Every row gives one point. The points of each table are mixes of a few directions, plus a little noise. Count the directions of each table, and those that both share. Where both have some left over, give the other angles between the two spaces (their principal angles), to ten degrees, smallest first.

First:
[[-0.5  1.0 -0.6]
 [ 0.3  4.9 -1.8]
 [ 1.7 -3.1  1.9]
 [ 1.2  4.1 -1.2]
 [-2.6 -6.7  1.7]]
Second (4 x 3):
[[-2.5 -1.6 -4.3]
 [ 3.9  2.2  5.9]
 [-1.7 -1.1 -2.8]
 [ 0.7  0.5  1.0]]
Directions: first 2, second 1, shared 0; angles 40

First:
[[ 1.9  0.2  0.1 -0.9 -0.8 -0.3]
 [ 2.5  1.3 -1.6 -3.6  0.6 -0.8]
 [-1.9  1.9 -3.0 -3.0  3.4 -0.3]
 [-2.3 -2.7  3.6  6.3 -2.6  1.0]
 [ 2.8  2.3 -3.0 -5.8  2.0 -1.0]
 [-2.8 -2.8  3.9  6.8 -2.8  1.2]]
Second, 8 rows:
[[ 5.0  5.7 -1.2  7.2  3.4 -1.0]
 [-0.5  1.7  2.7 -0.2 -4.0 -2.1]
 [-0.1 -3.5  1.1 -2.7  2.0  4.6]
 [-4.3  4.5  0.8 -3.9 -4.2  3.6]
 [ 0.9 -4.2  3.2 -1.8  0.0  1.5]
 [ 0.5 -0.1 -2.8  1.5  2.5 -0.6]
 [-1.3 -3.6 -2.2 -1.2  0.7 -2.3]
 [-0.3 -0.5 -1.8  0.9 -0.2 -3.7]]
Directions: first 2, second 4, shared 0; angles 30, 90

First (9 x 9):
[[ 1.8  3.3  1.9 -0.1 -0.1  7.5 -4.7  3.0 -2.9]
 [ 0.9  1.5  0.9 -0.1 -0.1  3.3 -2.0  1.3 -1.2]
 [-0.3 -0.5 -0.3  0.0  0.1 -1.0  0.7 -0.5  0.3]
 [-2.2 -3.7 -2.1  0.1  0.1 -8.7  5.4 -3.5  3.2]
 [-2.0 -3.5 -2.0  0.2  0.1 -7.9  4.9 -3.1  2.9]
 [-1.7 -2.8 -1.6  0.1  0.1 -6.5  4.1 -2.6  2.4]
 [ 1.0  1.8  1.0  0.0  0.0  4.1 -2.6  1.6 -1.5]
 [ 1.9  3.1  1.7 -0.1 -0.1  7.3 -4.5  2.9 -2.7]
 [ 0.6  1.0  0.5  0.0  0.1  1.9 -1.2  0.7 -0.7]]
Second (9 x 9):
[[  1.4  -3.5  -6.3   2.8   0.8  -0.8   1.5  -1.8   4.5]
 [  0.9  -2.7  -5.9   2.7   1.0   0.9   0.2  -1.4   3.8]
 [  1.7   1.0  -1.4   1.1   0.4   5.3  -2.9   1.3  -0.2]
 [  1.2   1.2   2.1  -0.9  -0.6   0.7  -0.6   1.3  -1.9]
 [  0.3  -0.2   1.7  -1.0  -0.5  -3.0   1.8   0.0  -0.6]
 [ -2.0   1.1   4.0  -2.1  -0.7  -3.1   1.2  -0.1  -2.2]
 [  4.7   2.5   0.4   0.4  -0.2   8.4  -4.5   3.6  -2.0]
 [-11.5   1.8   4.6  -2.1   0.5  -4.1   0.0  -3.4  -1.5]
 [  3.2  -1.1   1.1  -1.1  -0.8  -4.4   3.2   0.4  -0.3]]
Directions: first 1, second 3, shared 1

First:
[[ -4.2   1.4  -0.9   6.1  -1.7   0.3   4.4  -1.0   2.9  -2.5   1.1   0.6
   -2.4  -3.3]
 [  5.0  -1.6   1.2  -7.4   2.1  -0.6  -5.1   1.3  -3.8   2.9  -1.2  -1.0
    2.8   3.9]
 [  3.0  -0.8   0.7  -4.4   1.1  -0.4  -3.1   0.7  -2.3   1.7  -0.9  -0.7
    1.7   2.4]
 [ -5.5   1.8  -0.9   8.0  -2.2   0.6   5.7  -1.5   4.1  -3.3   1.4   1.0
   -3.0  -4.4]
 [  2.7  -0.9   0.5  -4.1   1.1  -0.2  -2.7   0.5  -2.1   1.5  -0.7  -0.4
    1.6   2.2]
 [  2.2  -0.9   0.4  -3.3   0.8  -0.3  -2.4   0.8  -1.8   1.4  -0.5  -0.5
    1.2   1.6]
 [ -4.4   1.5  -0.9   6.7  -1.8   0.5   4.5  -1.2   3.2  -2.6   1.3   1.1
   -2.5  -3.5]
 [  6.7  -2.2   1.2 -10.1   2.7  -0.5  -6.9   1.6  -5.0   4.1  -1.9  -1.0
    3.7   5.2]
 [ -4.0   1.3  -0.7   6.2  -1.7   0.4   4.2  -1.0   3.1  -2.6   1.1   0.8
   -2.3  -3.1]
 [ -2.9   0.9  -0.6   4.4  -1.3   0.3   3.1  -0.7   2.2  -1.8   1.0   0.7
   -1.5  -2.3]
 [  1.8  -0.6   0.4  -2.5   0.5  -0.2  -1.8   0.5  -1.3   1.1  -0.5  -0.3
    1.0   1.4]]
Second (8 x 14):
[[-0.2  1.6 -0.1 -4.7  0.8  2.1 -3.6 -0.2 -0.8  1.9  0.7 -0.4  2.5  4.2]
 [ 2.5 -1.9  2.2  0.5  2.2 -1.1  2.3  0.1 -0.7  0.3 -3.8  2.3 -2.5 -2.3]
 [ 2.0 -1.0  0.8  1.6  1.8 -5.9  2.7 -0.3  0.0 -3.5 -1.3 -2.9 -0.8 -7.7]
 [-4.9  0.9 -5.2 -0.9  3.1  2.5 -6.4 -0.3 -1.4  2.8  2.1  1.4  2.4 -0.7]
 [ 0.8  1.4  1.9  0.6 -3.7  0.0  2.7 -1.5  2.7 -1.8  1.1 -1.3 -0.2  1.1]
 [-1.6  0.2 -3.8 -1.0 -2.2  4.0 -5.7 -2.0  1.0  3.5  2.7  3.1  1.9  1.3]
 [ 4.7 -5.8 -0.1  4.6 -2.5 -5.6  3.2  3.9 -2.4 -2.5 -0.8 -2.4 -3.0 -4.0]
 [-3.6  4.6  3.9 -0.5  0.3  4.0  4.8  0.4  1.7 -1.0 -0.7  0.5 -0.7  7.7]]
Directions: first 1, second 6, shared 1

First, 10 rows:
[[  0.9  -1.0   1.3   3.3  -1.7  -0.7  -0.2  -0.1   0.9  -0.4   1.2  -0.6
    1.4  -0.5   1.2   1.9   1.8   0.0   0.0  -0.9]
 [ -3.0   3.4  -4.6 -10.7   5.8   2.1   0.7   0.2  -2.9   1.4  -3.9   2.4
   -4.7   2.0  -3.7  -6.7  -6.0   0.3  -0.2   3.7]
 [ -0.6   0.7  -0.8  -2.1   1.2   0.4   0.1   0.1  -0.6   0.3  -0.8   0.4
   -1.0   0.4  -0.7  -1.4  -1.3   0.0  -0.1   0.7]
 [ -2.0   2.1  -2.8  -6.9   3.6   1.4   0.6   0.1  -1.8   0.7  -2.5   1.5
   -3.0   1.2  -2.3  -4.2  -3.9   0.3  -0.1   2.3]
 [  1.0  -1.2   1.5   3.8  -2.1  -0.8  -0.3  -0.1   1.0  -0.4   1.4  -0.9
    1.8  -0.8   1.3   2.3   2.3  -0.2   0.1  -1.2]
 [ -1.6   1.9  -2.5  -6.0   3.3   1.2   0.5   0.1  -1.5   0.7  -2.2   1.3
   -2.6   1.1  -2.2  -3.6  -3.3   0.1   0.1   2.0]
 [  3.2  -3.7   4.8  11.7  -6.5  -2.3  -0.9  -0.1   3.2  -1.4   4.3  -2.5
    5.2  -2.1   4.0   7.1   6.7  -0.3   0.1  -3.9]
 [ -0.8   1.0  -1.3  -3.1   1.8   0.6   0.3   0.0  -0.9   0.3  -1.2   0.8
   -1.4   0.6  -1.0  -1.8  -1.8   0.1  -0.2   1.0]
 [ -0.4   0.5  -0.6  -1.4   0.6   0.2   0.0   0.1  -0.4   0.2  -0.5   0.3
   -0.7   0.2  -0.5  -0.9  -0.7   0.0   0.0   0.5]
 [  3.2  -3.7   4.7  11.6  -6.3  -2.2  -0.7  -0.2   3.1  -1.3   4.3  -2.5
    5.1  -2.0   4.0   7.1   6.5  -0.5   0.0  -3.9]]
Second, 11 rows:
[[  1.7  -2.0   2.6   6.3  -3.4  -1.3  -0.5  -0.1   1.7  -0.7   2.3  -1.4
    2.8  -1.1   2.2   3.8   3.5  -0.2   0.1  -2.1]
 [  1.7  -2.0   2.6   6.2  -3.4  -1.2  -0.5  -0.1   1.6  -0.8   2.3  -1.4
    2.8  -1.1   2.2   3.8   3.5  -0.2   0.1  -2.1]
 [  1.8  -2.1   2.7   6.6  -3.5  -1.3  -0.5  -0.1   1.7  -0.8   2.4  -1.4
    2.9  -1.2   2.3   4.0   3.7  -0.2   0.1  -2.2]
 [  1.7  -1.9   2.5   6.1  -3.3  -1.2  -0.4  -0.1   1.6  -0.7   2.2  -1.3
    2.7  -1.1   2.1   3.8   3.4  -0.2   0.1  -2.0]
 [  1.7  -2.0   2.5   6.2  -3.3  -1.2  -0.5  -0.1   1.6  -0.7   2.3  -1.4
    2.7  -1.1   2.2   3.8   3.5  -0.2   0.1  -2.0]
 [ -2.4   2.9  -3.7  -9.0   4.9   1.8   0.6   0.1  -2.4   1.1  -3.3   2.0
   -4.0   1.6  -3.1  -5.5  -5.1   0.3  -0.1   3.0]
 [ -3.4   3.9  -5.1 -12.4   6.7   2.5   0.9   0.2  -3.3   1.5  -4.5   2.7
   -5.5   2.2  -4.3  -7.6  -7.0   0.4  -0.1   4.1]
 [  1.4  -1.6   2.1   5.1  -2.7  -1.0  -0.4  -0.1   1.3  -0.6   1.9  -1.1
    2.2  -0.9   1.8   3.1   2.8  -0.2   0.1  -1.7]
 [  0.0   0.0   0.0  -0.1   0.0   0.0   0.0   0.0   0.0   0.0   0.0   0.0
    0.0   0.0   0.0   0.0   0.0   0.0   0.0   0.0]
 [ -2.1   2.4  -3.1  -7.6   4.1   1.5   0.6   0.1  -2.0   0.9  -2.8   1.7
   -3.4   1.4  -2.6  -4.6  -4.3   0.2  -0.1   2.5]
 [ -2.0   2.3  -3.0  -7.3   3.9   1.5   0.5   0.1  -1.9   0.9  -2.7   1.6
   -3.3   1.3  -2.6  -4.5  -4.1   0.2  -0.1   2.4]]
Directions: first 1, second 1, shared 1

First:
[[-0.4  3.6 -0.2  0.4  1.7 -2.4 -3.0  0.2  1.6  0.4 -2.3  0.9  0.1 -0.3
   1.8  1.2 -1.6 -1.2  3.9  2.1  0.0 -2.5 -1.1 -3.6 -0.7  2.3 -4.1  0.9
  -1.5 -0.9  0.8 -2.1]
 [ 1.6 -3.3 -1.7 -0.6 -1.2  2.2  2.6 -3.0 -3.4  1.0  2.0  3.6 -0.5  0.5
  -0.9  0.1 -2.7  4.3 -3.3 -3.3 -1.1  1.0  0.7  2.8  0.5 -2.9 -1.2 -1.5
  -0.5 -2.3 -0.7  2.3]
 [ 2.3 -2.9  0.2  1.9  0.9  1.1  1.5 -0.2 -0.2  1.0  3.2  2.0  2.9 -0.3
   0.0 -0.5  0.9  2.7 -2.7  0.1 -5.7  1.8  3.7  0.3  2.2 -2.5  2.3  0.6
   1.7 -0.9  0.5  1.7]
 [ 2.4 -2.5  1.4  4.1 -1.9 -2.0 -2.5 -4.0 -3.0  0.8  0.0  1.3  1.0 -0.1
  -6.0 -2.5  2.0 -0.8 -4.3  1.5  0.5 -0.2 -1.1  2.5  1.3  0.5  4.5  2.0
   5.2  2.2 -4.8  2.6]
 [ 0.4 -2.1  1.2  2.4 -2.2 -2.6 -2.7  0.9  0.0  0.7  0.9  5.0  3.0  1.5
  -2.8 -2.0  0.5  1.3 -3.4  3.0 -1.3 -2.0  1.7 -1.2  3.8  0.3 -0.3  2.0
   3.6 -1.1 -1.0  0.8]
 [ 2.4 -1.2 -0.5  4.6  5.0  8.0  4.7 -3.0 -4.3 -4.2 -0.5 -3.7 -4.1  0.5
   0.9  1.0  0.2 -1.7 -3.0 -2.7 -2.9  2.3  6.8  2.6  0.2 -6.6  6.2 -8.4
  -2.3  2.0 -0.3  2.7]
 [-5.1 -0.6  0.2 -7.7 -3.5  1.6  4.9  8.5  5.0 -0.9  3.1 -5.6 -0.4  0.4
   3.3  0.2  2.8  0.2  0.5 -1.9  3.6  3.2 -1.0  1.4 -0.9  0.4  1.5  0.5
  -2.2  0.5  4.0 -2.3]
 [ 1.1  3.3  0.6 -0.5  1.7 -3.9 -2.2 -1.3  2.9  2.2 -0.1 -3.6  1.8 -3.6
   0.9  1.5  1.9 -1.6  4.7  1.1 -2.1  1.4 -4.4 -1.5 -3.1  3.8  0.8  4.8
   0.7  1.7 -0.1 -1.7]
 [-5.1  7.7 -0.9 -5.5  1.0 -1.9 -2.5  2.9  4.5 -1.0 -5.2 -4.3 -3.9 -0.7
   4.7  2.6 -2.3 -4.5  9.8  0.4  7.8 -3.1 -6.2 -4.0 -4.7  5.7 -7.8  0.0
  -6.1  0.0  2.9 -5.3]
 [ 0.3 -1.9 -0.7  1.0 -1.5  0.0 -0.9 -1.7 -2.8 -0.1 -0.6  4.2 -0.4  1.8
  -2.1 -0.9 -2.0  1.5 -2.8 -0.2  1.1 -1.7  0.9  0.9  1.8 -1.2 -1.7 -1.1
   0.9 -1.3 -1.2  1.4]]
Second, 8 rows:
[[ 2.4  1.0 -0.2  4.8  3.7  1.4 -1.5 -4.2 -3.0 -0.7 -2.1  0.2 -2.0 -0.3
  -1.1  0.2 -1.0 -2.2 -0.2  0.4 -1.9 -1.0  1.9  0.3  0.1 -1.6  1.3 -2.7
  -0.4  0.9 -2.1  1.2]
 [ 3.8  2.0 -2.6  2.2  4.8 -2.3 -3.8 -8.2 -4.3  4.2 -1.1  2.5 -1.5 -2.7
  -0.7  1.2 -5.1  0.5  3.4 -1.7 -4.4 -0.9 -3.9  0.1 -2.6  0.4 -4.7  1.1
  -2.4 -2.1 -2.3  0.8]
 [ 1.4 -1.4 -0.8 -2.5 -0.5  1.8  4.1 -1.5  0.3  0.9  2.9 -2.0  0.9 -2.2
   1.4  1.4  0.7  2.9  0.1 -3.0 -2.1  3.6 -1.0  2.0 -2.0 -0.8  1.8  1.0
  -0.2  0.1  0.9  0.7]
 [-5.0 -1.8  0.6 -3.2 -5.8 -2.7 -2.1  7.3  2.4 -0.3 -0.1  4.7  0.9  4.2
  -1.6 -3.1 -0.4  0.6 -2.7  2.7  6.1 -3.6  0.1 -0.9  4.0  1.7 -4.1  1.3
   1.0 -2.2  1.1 -1.5]
 [-2.7  3.3  1.3 -0.6  2.2 -1.3 -1.3  5.3  4.3 -0.5 -0.6 -5.6 -0.5 -0.9
   1.6 -0.4  3.3 -5.0  3.1  2.2  0.5  0.7 -0.5 -1.8 -0.5  1.7  2.4  0.9
  -1.1  2.3  1.3 -2.6]
 [ 2.3  0.8 -2.3 -3.2  0.8 -1.9  0.6 -4.7 -0.6  4.1  2.2  0.5  1.1 -3.6
   1.6  2.0 -2.5  3.5  3.7 -3.2 -3.7  2.4 -5.3  0.7 -4.0  1.4 -3.7  3.8
  -1.6 -2.0  0.4 -0.1]
 [ 0.1 -2.5  2.9 -3.0 -7.6  3.1  6.9  2.7  4.6 -5.3  0.8 -0.2  5.4  1.1
   2.4  2.6  4.7  5.2 -2.1  0.0  4.2  1.3  2.9 -1.9 -0.3  1.4  2.8  1.3
   4.9  2.2  3.1  0.0]
 [-1.8 -1.2  0.8  5.6  2.6  2.3 -2.8  3.3 -3.5 -2.9 -2.3  0.1 -4.3  4.1
  -3.7 -4.0  0.4 -6.0 -5.2  2.5  1.7 -2.5  6.0  1.7  5.1 -4.2  3.7 -6.4
  -0.6  1.1 -2.4  1.2]]
Directions: first 6, second 5, shared 4; angles 80

First:
[[ 1.3 -0.1  2.4  8.2  6.4 -2.8  6.2 -2.0 -0.4  5.8  7.5 -2.8  1.4 -2.4
   1.5 -1.9 -0.3 -4.3  0.5  1.0 -1.4 -4.1 -3.2  2.4  1.2  1.7 -0.1 -0.6
  -5.1  0.4 -1.1  0.3]
 [-1.6 -0.5  2.2  6.7  2.2  1.0  4.4  0.3 -1.3  2.9  0.5 -3.7  0.3  1.4
  -1.5 -2.8  0.0 -1.5  0.1  0.5 -2.2 -1.3  0.4  0.1  3.2  0.6 -3.0  0.5
  -2.3  1.5 -1.4  1.5]
 [ 2.4 -2.9  2.5  8.1  4.3 -1.0  1.6 -0.2 -1.1  2.9  6.3 -0.6  1.7  1.2
  -2.0  0.2  0.4 -5.7  1.6  5.0  1.7 -5.5 -2.0  2.0  1.2  3.8  3.4 -2.6
  -3.9  1.8 -1.4  1.8]
 [-1.8  2.2 -4.0 -4.2 -3.9  0.9 -2.5  2.4 -0.1 -3.9 -3.8  4.4 -0.7 -3.1
  -1.3  4.4  0.7  0.2 -1.1 -3.4  0.1  0.7  2.7 -0.2  0.0 -0.7  2.4 -1.5
   1.9  4.5 -2.3 -1.9]
 [-0.5  2.1 -2.8 -9.6 -3.6  0.2 -4.5  0.4  0.6 -3.7 -3.5  2.8 -1.9 -1.8
   1.6  2.2  0.4  3.2 -0.7 -1.4  1.4  3.7  3.0 -1.4 -3.1 -2.1  2.5  0.4
   4.3 -3.6  2.4 -0.9]
 [-0.2 -3.4 -2.9 -7.5 -5.8  3.2 -4.9  1.0 -0.5 -3.5 -4.9  0.0 -0.2 -0.4
   2.2  1.9 -2.5  3.8  1.1 -1.0  0.6  5.6  2.4  2.6  0.4 -4.5  1.2  1.3
   4.3 -1.2 -0.2 -0.3]
 [-0.2  0.8 -1.0 -4.2 -1.3 -0.8  1.3 -2.2  2.2  0.5 -1.7 -1.6  0.4 -1.7
   4.8 -1.8 -2.3  5.0 -0.8 -5.2 -2.6  4.3 -3.1  0.5 -1.0 -4.0 -5.7  3.5
   1.0 -1.6  1.0 -2.7]
 [ 2.5 -1.2  3.5  6.8  2.9 -1.5  0.2 -0.6  1.3  0.8  3.0  1.1  1.8  5.5
  -3.7 -1.3  1.4 -2.5  0.2  3.5  1.8 -5.3 -4.8 -2.4 -0.5  5.0 -1.5 -1.4
  -3.0  2.6  0.1  0.6]
 [-1.9  3.0  0.1 -4.3 -1.2  0.8 -1.8  1.0 -0.6 -1.8 -3.4  0.4 -2.7  1.3
  -1.6 -0.8  2.1  1.8 -0.9  1.0  0.7  1.7  4.6 -3.8 -1.6  0.2  0.9  0.3
   3.0 -4.4  3.0  1.6]]
Second, 10 rows:
[[ -6.1  -0.1   5.4   5.8   7.1  -4.4   3.1  -3.6  -5.3  -3.0  -0.7  -7.9
    3.1   5.9  -0.5  -3.3  -4.0   3.7  -3.4  -5.2  -9.5   2.6   1.6   1.8
    4.6  -7.6 -14.6   1.8   5.5   3.4  -1.7   2.1]
 [ -3.3   0.7   3.0   2.3   3.1  -1.8   3.3  -2.5  -1.2   0.2  -1.8  -5.2
    1.4   3.5   0.5  -4.5  -2.0   4.7  -2.2  -4.3  -5.4   3.5  -0.5  -0.7
    2.3  -4.0  -9.5   2.9   1.7   0.1   0.5   0.1]
 [  1.2   0.7  -0.7  -2.2  -1.7   1.0   0.9   0.2   2.2   2.2  -1.2   1.0
   -0.4  -0.4   0.6  -1.7   0.8   2.2   0.2  -0.7   1.6   1.6  -0.9  -1.6
   -1.1   1.4   2.5   1.2  -2.6  -1.9   1.2  -1.3]
 [  2.0  -0.9  -2.0  -2.4  -0.9  -0.6  -2.5   1.2   0.0   0.2   1.4   4.8
    0.7  -1.6  -2.4   2.5   1.1   0.1   0.7   1.0   4.5   0.5   2.0   1.0
   -0.5   2.5  12.0  -2.3  -3.5   0.9  -0.4  -1.2]
 [  1.9   0.3  -1.6  -2.1  -2.4   1.3  -0.6   1.0   2.0   1.4  -0.3   2.4
   -1.0  -1.8   0.3   0.5   1.1  -0.5   1.0   1.3   3.0  -0.2  -0.7  -1.0
   -1.5   2.4   4.6   0.1  -2.2  -1.5   0.7  -0.9]
 [ -1.8  -0.5   1.5   1.4   2.7  -2.3   0.5  -1.2  -2.4  -0.9   0.3  -1.4
    1.7   2.1  -1.2  -0.7  -1.1   2.3  -1.2  -2.1  -2.0   1.8   1.4   1.0
    2.0  -2.2  -0.9  -0.1   0.7   1.8  -0.7   0.2]
 [  2.5   0.9  -2.1  -2.0  -4.1   3.4  -0.1   1.8   3.8   1.7  -0.9   1.5
   -2.6  -2.9   2.3   0.2   1.8  -2.8   1.8   2.9   2.7  -2.5  -2.6  -2.1
   -2.9   3.0   0.2   0.8  -1.0  -3.3   1.5  -0.4]
 [  2.2   0.2  -2.1  -2.9  -2.4   0.6  -0.9   0.9   1.8   1.7   0.1   3.9
   -0.4  -1.6  -0.8   0.3   1.5   1.3   0.7   0.7   4.4   1.1   0.2  -0.9
   -1.4   2.9   8.7  -0.4  -3.8  -1.1   0.8  -1.7]
 [  3.2   0.1  -2.9  -1.9  -4.2   3.8  -2.2   2.7   2.7   0.2   0.9   3.1
   -2.8  -4.1   1.4   3.4   2.1  -6.3   2.5   5.1   4.2  -4.9  -1.8  -0.6
   -3.1   4.0   3.2  -1.7   0.0  -2.0   0.5   0.3]
 [ -1.9  -1.1   1.2   3.7   3.0  -1.1  -1.3  -0.1  -3.6  -3.8   2.0  -2.1
    0.9   0.7  -0.3   3.2  -1.4  -4.8  -0.3   1.5  -3.3  -3.4   1.3   2.9
    1.4  -2.3  -5.6  -2.1   4.9   3.1  -2.2   2.6]]
Directions: first 6, second 3, shared 1; angles 60, 80
